Each row is a point. Examples show where two turns around zero, p and q, send a point. Where does a point land after both, in the order given? Backwards means that the second turn is done in reverse. Each puzzle has new turns, and all numbers are rounded.

Turn p:
[0.06 0.42 0.07] -> [-0.10  0.42  0.00]
[ 0.05 -0.24  0.22] -> [ 0.21 -0.15  0.20]
[ 0.35  0.14 -0.21] -> [ 0.17  0.20 -0.34]
[-0.45 -0.32 -0.08] -> [-0.28 -0.46  0.13]
Turn q:
[ 0.41 -0.43 -0.05] -> [ 0.27 -0.51  0.16]
[-0.24  0.55 -0.03] -> [-0.06  0.55 -0.22]
[-0.13  0.01 -0.32] -> [-0.07 -0.06 -0.33]
[ 0.13 -0.15  0.12] -> [ 0.06 -0.13  0.18]
[-0.17  0.03  0.27] -> [-0.20  0.15  0.21]
Where do these land?
p, then q: [-0.49  0.30 -0.17] -> [-0.55  0.20 -0.15]
p, then q: [-0.04 -0.13 -0.40] -> [-0.12 -0.29 -0.29]
p, then q: [-0.06 -0.06  0.49] -> [0.06 0.15 0.47]
p, then q: [0.28 0.07 0.04] -> [ 0.27  0.08 -0.07]
q, then p: [ 0.30 -0.17  0.05] -> [ 0.33 -0.08  0.08]

Turn p:
[ 0.28  0.48 -0.09 -0.24] -> [ 0.08  0.59  0.01 -0.14]
[-0.20 -0.17 -0.16  0.01] -> [-0.14 -0.21 -0.16 -0.07]
[-0.12  0.06  0.07  0.73] -> [ 0.13 -0.17 -0.26  0.67]
[ 0.19 -0.14  0.00 -0.22] -> [ 0.12 -0.02  0.13 -0.27]
[-0.15 -0.24  0.19 -0.28] -> [-0.19 -0.20  0.29 -0.18]
Turn q:
[-0.32 -0.36  0.02  0.35] -> [-0.39 -0.27 -0.09  0.35]
[ 0.26  0.20  0.12 -0.25] -> [ 0.31  0.10  0.17 -0.22]
[-0.69  0.14  0.23  0.06] -> [-0.68  0.01  0.27 -0.12]
[ 0.10 -0.06 -0.17 -0.24] -> [ 0.15 -0.05 -0.18 -0.20]
[ 0.34 -0.09 -0.28  0.32] -> [ 0.25  0.12 -0.29  0.38]
[ 0.34  0.06  0.33 -0.01] -> [ 0.34 -0.02  0.33  0.08]
[-0.04  0.11 -0.25 -0.22] -> [ 0.01  0.12 -0.20 -0.26]
Where do these land?
q, then p: [ 0.36  0.12 -0.16 -0.41] -> [ 0.27  0.30  0.09 -0.41]
p, then q: [-0.02  0.04 -0.30 -0.04] -> [-0.01  0.09 -0.23 -0.18]
p, then q: [-0.01 -0.21 -0.08  0.15] -> [ 0.08 -0.16 -0.18  0.09]
p, then q: [0.00 0.07 0.11 0.50] -> [ 0.04  0.11 -0.12  0.49]
q, then p: [-0.61 -0.24  0.50  0.03] -> [-0.46 -0.58  0.33  0.17]
q, then p: [0.33 0.05 0.04 0.20] -> [ 0.31  0.12 -0.03  0.20]
p, then q: [-0.05  0.17 -0.12 -0.43] -> [-0.14  0.11  0.12 -0.43]
